Each row of a before or after table is a point. The points were changed in one or more steps. Then noise was added and the rows were shuffled. The steps act on columns, c1 being the first. Write out the steps. A step turns or swaps two columns, mirrors them in a line or flattens them onto one, adds a multiple of one to another, or multiplies or shifts one. Angles are multiples of 10 degrees, from the lower column toward the higher: turns from -170 to 170, lines from 10 to 170 but not 90. Use the fewest steps. Two steps may share a column if one is a turn and the other turns, adds or multiplies; they go together, in the order done. Otherwise the lowest column goes first.
In the rows, 128 means zero.

Before:
[[107 175]
 [ 98 146]
 [180 114]
 [175 186]
 [149 128]
 [136 129]
 [179 127]
 [145 112]]
After (8 x 2):
[[147 119]
 [111 158]
 [136 105]
 [173  98]
 [161  92]
 [199 152]
 [130 184]
 [138 123]]
Steps: turn c1 and c2 by -30 degrees

Before:
[[169 101 142 123 198  98]
 [200 136 137 175 149  85]
 [117  95 116  99 159 111]
 [148 132 138 155 183  67]
 [ 88  93 174 114 127 145]
 [ 96 137 145 120  67 169]
 [134  90 161 109 151  86]
 [ 99  99 157  57  86 150]
 [176 135 100 166 153 137]
 [109  90 112 132  92 137]
 [134 149  97 131 127 107]
 [120 110  91 131  78 126]]
After (12 x 6):
[[131 127 142 129 175 110]
 [126 142  90 129 180  83]
 [ 65 133 109  83 115  89]
 [ 73 127 142  85 124 139]
 [166 147 116 175  91 163]
 [156 140 101 208 156 152]
 [119 114 152 118 108 108]
 [175 146  84 139 158 148]
 [ 94 117 109  86 188  94]
 [132 174 157 157 106 121]
 [144 174 138 145 127 133]
 [112 105 118  69 145  69]]
Steps: turn c1 and c3 by -170 degrees; turn c4 and c5 by 140 degrees; turn c2 and c5 by -140 degrees

Before:
[[163  63 106 152  92 117 111 167 108 153 151 136]
 [180  79 152 105 177  68 184 138  65 151 170 168]
 [131  91  79 109 172  98 157 122 109 150  89 140]
 [195 154 152 114 137 164 153 147 147 103 149  99]
 [178 153  96 142 161  89 112 163 120 118 108 113]
 [127 121 111 142 187 118 104 104 136 158 150 131]
 [112 160  70 151 113 138 126  81 143 137 139 180]
 [143 124 143  92 168 157 119  85  66 171 158  96]
 [138  96  73  91 137 154 117 151 117 142 166 128]
 [197 112  99  84 129  87 152  83 119  98  97 109]
 [109 134 104 123 127  68 131  84 139  80  86 107]]
After:
[[109  77  67 145 110 134 120 152 139 126 126 192]
 [143 153  75 134 138 159 125  96 107 147 177 111]
 [182 141 147 142 182  69 185  77 102 149 170 149]
 [177 170 105 121 161  90 114 157 109 114 106 127]
 [148  72 144 129 166 160 118 122  56 172 174  78]
 [158 170 102 165  96 122 117  58  96 157 125 142]
 [108  81  92  92 128  69 133 138 147  88 107 100]
 [131 121  75  86 171  95 155  92 136 154 118 130]
 [197  81  92  79 127  86 151 119 133  96 141  91]
 [132 103 113 157 188 117 105 117 119 161 130 142]
 [195 144 149 129 138 172 150 152 160 110 160  92]]
Steps: swap c2 and c8; add 0.5 times c4 to c12; turn c4 and c11 by -50 degrees; add 0.7 times c7 to c9

Before (8 x 20):
[[140 140 159 124 143 110 127 157 149 124 125  97 124 143 155 141 149 109
  110 103]
 [104 105 118 110 113 129 126 152 138  76  91 148 145 148 132 129 144 198
  131 162]
 [116 135 154 125 129 135 155 164 169 121 119  83 148 149  93 127 105 113
  177 149]
 [100 148 167 114 143 135 132 130 112 123 139 186 152 133 147 113 124 113
  113 115]
 [123 129 167 104 152 109 132 159  68 105 136  81 157 140 119 128   7 104
  121 146]
 [104 152 137 120 146 108 150 150 169 122 127  81 120 135 137 127 147 137
  121 137]
 [120 106 130 125 121 133 163 152 167 107 133  95 106 102 114 118 154 106
  131 104]
 [144 102 133 117 106 129 136 119 130 124 135 116  61 104 119 129 151 124
  129 145]]
After (8 x 20):
[[102 100 122 112 110 144 123 116 141  72  95 145  94 112 137 122 140 198
  117 162]
 [121 167 163 106 153 161 130 126  64 107 132  84 110 114 117 118 113 102
  122 144]
 [103 143 139 122 143 159 152 137 165 120 124  77  69 122 137 114 124 138
  125 136]
 [143 130 161 127 145 161 123 135 147 120 128 101  77 122 160 113 133 108
  113 107]
 [142  98 130 116 112 118 134 133 131 122 134 122  11 150 120 133 137 123
  136 144]
 [113 100 130 127 123 145 156 110 166 108 131  93  57 158 118 135 143 105
  115 103]
 [100 148 167 111 142 126 139 134 113 124 138 187  95 121 150 137 120 115
  109 117]
 [116 140 155 124 127 149 147  70 166 122 116  81  94 120  91 107 125 115
  137 145]]
Steps: flatten c2 and c17 onto the line at 160 degrees; turn c6 and c8 by -130 degrees; turn c8 and c19 by 50 degrees; turn c7 and c16 by 30 degrees; turn c14 and c16 by -150 degrees; shift c13 by -50
